Each row is a point. A path goes straight from each point to the next, and from the last back to the first. The post is the endless flat space through its rows: a point in 2 columns, a line in 3, a plane in 4, and so on, so that a path can go around it. Count how often the path circles the post. Going back the other way cancels.

Post (2 x 3):
[[  1   1 -39]
 [ 14 -23  21]]
Path:
[[ 60 -38  15]
 [ 10 -36 -14]
 [-31 -45   2]
 [-28  -5  16]
 [ 12  35 -12]
 [ 36  37  -7]
 [ -8  17 -10]
 [ 34 -17  29]
 [ 46 -12 -37]
 [  7 -14 -51]
 [-28 -32 -35]
 [-14   4 -32]
 [ -8  22 -16]
 [ 23  29  22]
 [ 33  -5   2]]
Times around: 2

Post, 5 rows:
[[-12  23 -23   4 -11  34]
 [ 14 -19   9  40   4  13]
 [  5  15  35  -8   8 -49]
 [ -6  31  24 -48 -18   4]
 [  1  24  -5   7  29  19]]
Path, 25 rows:
[[ 44  -4   9  37  -6  37]
 [-18  58  15   9  23 -23]
 [-36  15  -7  10 -13   9]
 [-10 -13  -6  17  16  18]
 [  5  20 -12  -8   2  -3]
 [ 53  16  21  -6  28  28]
 [ -2  60  23 -26  15 -30]
 [-31  18  23   6   0 -11]
 [ -3  -2  10  14  32  16]
 [  4  10  -7 -36 -16  14]
 [ 23  49   3 -32  11  15]
 [ 10  32 -17   1  -8   2]
 [  9  10  10 -16  -1  -6]
 [-30   4 -10  15  16 -10]
 [ -6  10  20   7  28   7]
 [-10  31  11  14 -10  13]
 [ 35  28   8 -15 -11   7]
 [ 17   6  -9 -25  11  11]
 [  7   0  24 -40  -9  10]
 [ 54 -39  29  23   8  12]
 [ 22  50  21   9  26  -5]
 [-28  59   8 -33 -16  -4]
 [-14  -2  34  -4  29  21]
 [ -7  -3  10  -8 -14  -3]
 [ 22  -7  -5  14 -13  -8]]
Times around: 2

Post:
[[ 38  22  41 -13  17 -31  13  19  33]
 [ 48   0  14 -27 -20  34  46  -6   0]
 [ -1 -35  28  12  23  31  -3 -18 -60]
 [  2 -18 -16  24  22 -28 -21  14  10]
 [ -2  19  35  12 -24  -6 -17 -18  20]
 [ 41 -33  -1  -9  15  24 -23  31   3]
 [ -6  27  22 -15  15 -33 -23  19 -19]
 [  3  22 -19  44 -21  11  11  54  37]]
Path, 25 rows:
[[ 22  10   8 -20  -6   3  23  29 -15]
 [ 13 -17   5  35  19  16  39  48   5]
 [-24   7  31 -19   1  34   1  13 -16]
 [ -1  -1 -35  43   8  -5  12 -26  22]
 [ 12  23   5  23  12 -37 -13   5  12]
 [ 18  10  40  51   7  16 -17  29 -15]
 [ 15   9   8  -9  24  -2   5   8 -31]
 [ 37   9   2  25 -19  19  -4  -2  18]
 [ 49  -9  33  35  -8   1 -10  -2  27]
 [ 35   2  -3  11   6 -18 -17  -5 -17]
 [ 19 -13 -16  -7 -11  16 -14 -17  -4]
 [  4 -16  -3 -18  18  -2 -53  14  24]
 [  9 -21  -6   4  11   4  21  14   0]
 [ -2  -6 -14  44 -14   8  19  48  14]
 [ 48  11  31 -21 -16 -37   6 -17  23]
 [ 17  33  40  39   5   7  23  25   9]
 [ 28 -10  49  31  33  14   7 -12  15]
 [ 30 -10  -3  -6  45  15  27  45  24]
 [ 11 -40  15 -41  31  -8 -32  24  -1]
 [ 11  -6  25 -30  32 -41 -11  27   9]
 [ 26   3  20  13  11  -9  18  -2  56]
 [ 28  21  18  17   7  21  17   3  17]
 [ -2  13  19 -17  17 -20  16 -36  38]
 [ -2   2  21 -32  20 -16  21   1  -2]
 [ -3  -1  23  21 -13   5 -13  28   5]]
Times around: 1

Post (11 x 12):
[[  3  10  38 -19  11  -7   9   4   0   0   8  32]
 [-11 -18 -25   3 -20  22 -18 -24 -33  11   4  -6]
 [  6  12   8  -3   7  30  21  19   6  -1   1  31]
 [  1  -7  -1 -22   1 -13 -16  25   3  11 -23 -15]
 [-19   1 -13  13  23 -13 -34   4  -7  18  -8 -11]
 [-21 -22 -29  20 -18  -4  18  -7 -18  -4  -4  -1]
 [-25  -8 -60  -1 -17  -4 -21 -30 -16  -5  -7   4]
 [ 31   3  16 -16  39   2  18  17  -2 -16  -4   6]
 [-20 -25 -32  24 -21   0 -38 -22 -14 -16 -18  -9]
 [ 17 -12  16 -14  23 -15  -4  39   2  -4  20  18]
 [ 27   1  14 -14  13   4  23   3  30   5  20  14]]
Path, 12 rows:
[[ 20   4 -24 -22  11   1  19  13 -11  -9   2  -4]
 [ 14 -21 -11  27  -3  -7 -38 -14  -7   9 -11 -19]
 [  4   2   4 -17  17   9   8  -3 -12   1 -43   8]
 [  6   4  13 -25   9   6   1 -16   7  -1  -5  11]
 [ -1 -12   5 -12   3   6  -2  18 -23 -12  32  -2]
 [-12 -18  12   2  -7  28   4  11   3   8  13  -6]
 [-10 -25  -9  19  10   2  28  -3  -3  -8   2  16]
 [  9  12   0 -15  14  -4 -18 -23   6   8   0  32]
 [ 17   5 -36  36   7   9  30 -18 -13   4 -24 -22]
 [ -9  11   4   1 -22 -26 -23  11  -4  -1 -12  -3]
 [ 15  -5 -38  10   0  -7 -25 -21 -42 -13  19  26]
 [ 22  -3   6  -1 -17  12  21  44 -35 -16 -17   5]]
Times around: 0

Post (17 x 18):
[[ -1  15  11 -39 -18  13 -31   5   4  49  17   3 -26   4   2  20  -5 -12]
 [-15  -2 -18  23 -48 -32  10  20 -14   0 -29 -30   8  -9   6   8   9  22]
 [-11  12 -21   0  -4 -29   2  14   9 -19  11 -10   0   4  54  22 -19   6]
 [-34  10 -18  31  14 -36  11 -22  -1 -29   0  -6  13 -11 -14 -37   3  13]
 [  6  12  25   5   0  -5  -8  -1   3 -29  26  16 -16 -38   6  -4  16  36]
 [-25  13 -45   6  15 -10  48   3 -18  -7  -2 -29 -19 -11 -23 -11  -3  -8]
 [  7   9   4  -1  -5  -5 -18   5 -46   8 -18 -30 -28   0  19   0  28   4]
 [  5 -10   9  16   7  -9  23 -19  47  24  -4  13 -33  35  21  19 -18  -4]
 [ -4  25 -16  16  10  28   2 -10  -4  -4  10  31 -25  21   9  13 -24  23]
 [ 13  -9   9  23   7   0   1   9 -60  -9  -7   5  -4 -39   8  13  -1  -5]
 [  8  22  -1  28 -21 -25 -10   5  -2 -42 -14 -28 -24   0   7  -6 -15   5]
 [ 18   0  23 -17  26  36 -13 -26  12  11  23 -21  15 -26  -9 -27  -1  -7]
 [-19 -39   3 -24  22  34  -1  18  30  12  45  12  17  17   7  -1   1 -29]
 [-15 -13 -21  -6 -25 -10  -1 -15 -15  14  -4 -26 -27 -13  18  -9  -9  -1]
 [ 10  21 -47  20 -29 -29 -25   1  -6  47 -17 -30 -38 -33   5 -21  30  27]
 [ 22  -2   5   1 -21  -3  -1 -17   4 -18  14   7  -3 -17  19  20  27 -17]
 [-31 -15   3 -39  14  13   7   2  19   1 -30   7   4  20  -9   1 -12 -15]]
Path:
[[ 21  18  11 -37  32  15 -22 -12 -13   7  42   5 -25 -27  -7 -14  20   0]
 [-20  -9 -35   7 -20  -7  21   1   0  -8  -5   9 -10  13  -3  24   8  17]
 [ -6  -8  41  15  12  19 -36   5  11  13 -32   1  20  53  22  19   1  22]
 [-11   9  16  16 -12  -9  10 -11 -21  31   3 -28 -17 -12  10  20  -1 -21]
 [-15   2   6 -40 -22  47   3   8  15 -18  14  25 -33  30  18   5   2 -17]
 [-20 -16   5 -17   9  -3   5   7  17   9  20  -2 -15 -27  19 -12  37  -5]
 [-16  16  -5  -8  31  14  40  52 -30  -4 -23  -5 -34  -5 -25  31  27   7]
 [  6  21  26  32  23  -6  -7 -37   3 -43  -2  -3  -2   7  35   7  -1  -8]
 [-34  29 -27 -24  -2  -1 -11   9   7   5  21  -4 -16  -1  -1 -18   5 -42]
 [ 29  -8  15 -25  11  31  -7  -3   0  38   9 -15 -18 -18  22 -26   8 -11]
 [ 24  11 -16   3   8 -11   8 -24  -6  20 -18 -14  -3  -1   3  -6  13  -3]
 [-26   4  -2  13  -9 -33  -2 -23  28 -30 -10 -35  13  26   4 -33  15  50]
 [ -5   5  -8  32   7 -26  -1  -6  29  22  11   3  -9  -1 -26  -3   0 -26]
 [  6 -23   3  14 -11  24  13  -9  36   5  21  -5 -14 -15  14  -9   2  14]
 [-39 -11  33  22  -7 -22  12   2  24 -17   9  21  21  45  22   0   5   1]
 [ -6 -18  28   5 -27 -45   7   0  -1   1 -24 -10  -7  12  21   2  -6  26]
 [ 29  21 -36   4   5 -17  31 -30   0 -51  -3   2 -47 -18   8  25  15 -15]
 [-27 -26   8  13   3 -12 -13 -29 -21  -2   3   8   0 -24  14 -13  19  36]
 [-15  11 -33  31 -19 -16   5 -10  27  15   8 -27 -21 -11   2 -14  12  -1]
 [-24  43  10   8 -48 -15 -25 -25  -6 -21 -22  22  40   1  29 -10 -10  28]
 [ 28  14  25  26  -3 -21 -35  -8   9  -9   7  19 -13 -20   9 -13  -5   0]
 [-26   5 -36 -13 -30  -1  15   9  16 -20  21 -16   5  12 -20  -2  14   7]]
Times around: 3

Post, 17 rows:
[[  4   4  13  -2  -5   1   7  17  -6  10  -8   8  12  19  15 -11   0  -2]
 [ -7   9  13 -22  13 -10  10  -3  15 -13  27   7  14 -11   5  15  21   4]
 [ -8 -18  -1  -4   0   7   7  -8 -10   3  -1  11  19  -1  -4 -17   8 -11]
 [ -6  -3  -1 -12 -10  16  -8 -12   1  11  -7  -5 -21 -11  -3  -7 -14  11]
 [-14  -6   8  12   3  -3  -6 -20  11 -17 -28   2 -13   6   0 -13 -15  -5]
 [-19  12   0  -2  -6  24  11   6 -16  -5  -4 -20  -1  18  13  14  11   9]
 [ 16   3   1  16 -25   6  23 -25  -1   9  -8   7   0   4 -26   8 -18  -2]
 [-14  -3   8  -5 -28   0  22 -20  13  18 -12   7   4 -10  -7  19  -9 -15]
 [-12 -28  -6   6 -17 -14  28   6  11  -2   7 -30  -4   6  11 -17   0   3]
 [  1  -1  14 -23 -19  11   4  -6   2  22  11  -4   0  15  30  20 -28  -7]
 [ -6  20   1 -11 -18   2   5  -1   5  -4  -9  21  12   6   1   2 -36 -11]
 [-10   7  -5   5  11   4  23 -18  13   8 -17 -13 -20  -3 -19 -16   8  -8]
 [-24  14  -5  -7   9  -2  16 -31   6   1 -22 -22 -11  -6   5 -14  -9  13]
 [-24 -13  14  -4  12   5   3  -3  -7   7   0 -19   0  -9 -33 -18  13  -3]
 [ 19 -12  11 -23   0  30   1  -4 -11 -13 -22 -13 -10 -22 -16  -2   0 -14]
 [ -2  18  -2 -13  -1 -27  -4  11 -18 -17   8  -3  -3  12 -15  11   2   3]
 [-17  -9   2   8  12 -19 -15  11  -7   5   7 -31  -2  -4   7 -19   0  -9]]
Path:
[[ 17   6  28   3  -7  13  17   2  -1  -4 -37 -21 -60  12  -1   9   2   1]
 [  4  -3  21 -32   9  25 -12  -3 -14  -9  -4 -12  -8 -10  -2 -13  20  -9]
 [-13   3 -15   8 -22  16  -1  11  -5  -3 -35 -19 -22  26   6  -8 -10 -17]
 [  8  10 -13  27   9  26   1 -28   5  -6 -10 -15  -4  22  17 -25   1 -17]
 [-19  -7   3  -1 -15  -7  35 -18  10  -4   9  30  15   0 -12  12   9 -21]
 [  1 -33   7   1  -4 -39  -2  10 -15  37  15 -38  -4 -12  13  -6 -35 -17]
 [ 11   3  -2  -6 -11  -6  32  41  11  -4  16 -14  11   4 -14  -1  -8  -5]
 [ -9 -18   7 -38 -16 -17   8 -18 -17  10  24 -14  17   3 -12  20  33  11]
 [ 20   8  21  14 -29  -1  -5  -8  -6  26   1 -26 -15  12  11  12 -23 -18]
 [ -2  11 -18  -4 -22   8  38 -18  31   6  13  15  -1   7  -7   7   2  -4]
 [ -9 -33  16 -18   6 -18 -19  11  15 -17  23   8  10 -12   5   8 -21  -3]
 [-12   2  15 -33  -2  18   8   0 -12   6  -1  -2  -5   2  -1   5  -3  11]
 [ -5   0   7 -26 -20  12  20 -12  13  -6   4  26  -8 -15 -18  16  -1  -4]
 [  9  -7  13  -9 -11   0  13 -20  14  24  10 -11  -6  -9  18  26 -16  -3]
 [  7  -1 -16 -20 -16  10   1 -18 -11  23  -1  -7  -4  -8 -25  -1  -5   8]
 [  5 -22  20 -10 -10  -4   8 -55  27  18  42  -7   0  -8   6  10 -12  21]
 [-29   1 -10 -10 -32   8  19  20  -6 -24  -3  22   2   7 -11  -1   2   0]
 [-24  -3   9  -6  21  21   8 -46  14  -5 -16   9 -13 -26 -35  -9  -4   3]
 [ -9   1   7 -22  14   5  15   6 -17   8 -23 -26 -17 -15  -5   6  -4  -8]
 [ 11  10   7 -26 -10  -1  15  11   6   6  14  -1  -4 -14  -7  -6 -16 -17]
 [-16   6  -3 -11 -10  12  11 -24   5   9 -16  29 -16 -14  -6   1 -15   8]
 [-19  15 -15 -16  14  -6  11  16 -19   0  -4  -7  11  -3   7   8  13 -20]
 [  5   6 -13   4  12  -9 -18 -25   7   7   1   6 -14   2   9  -6   3   1]
 [ 26   4   8  -5  -6  -6   0 -20 -11  12   8 -15  11  15   7  -1 -27 -18]]
Times around: 2
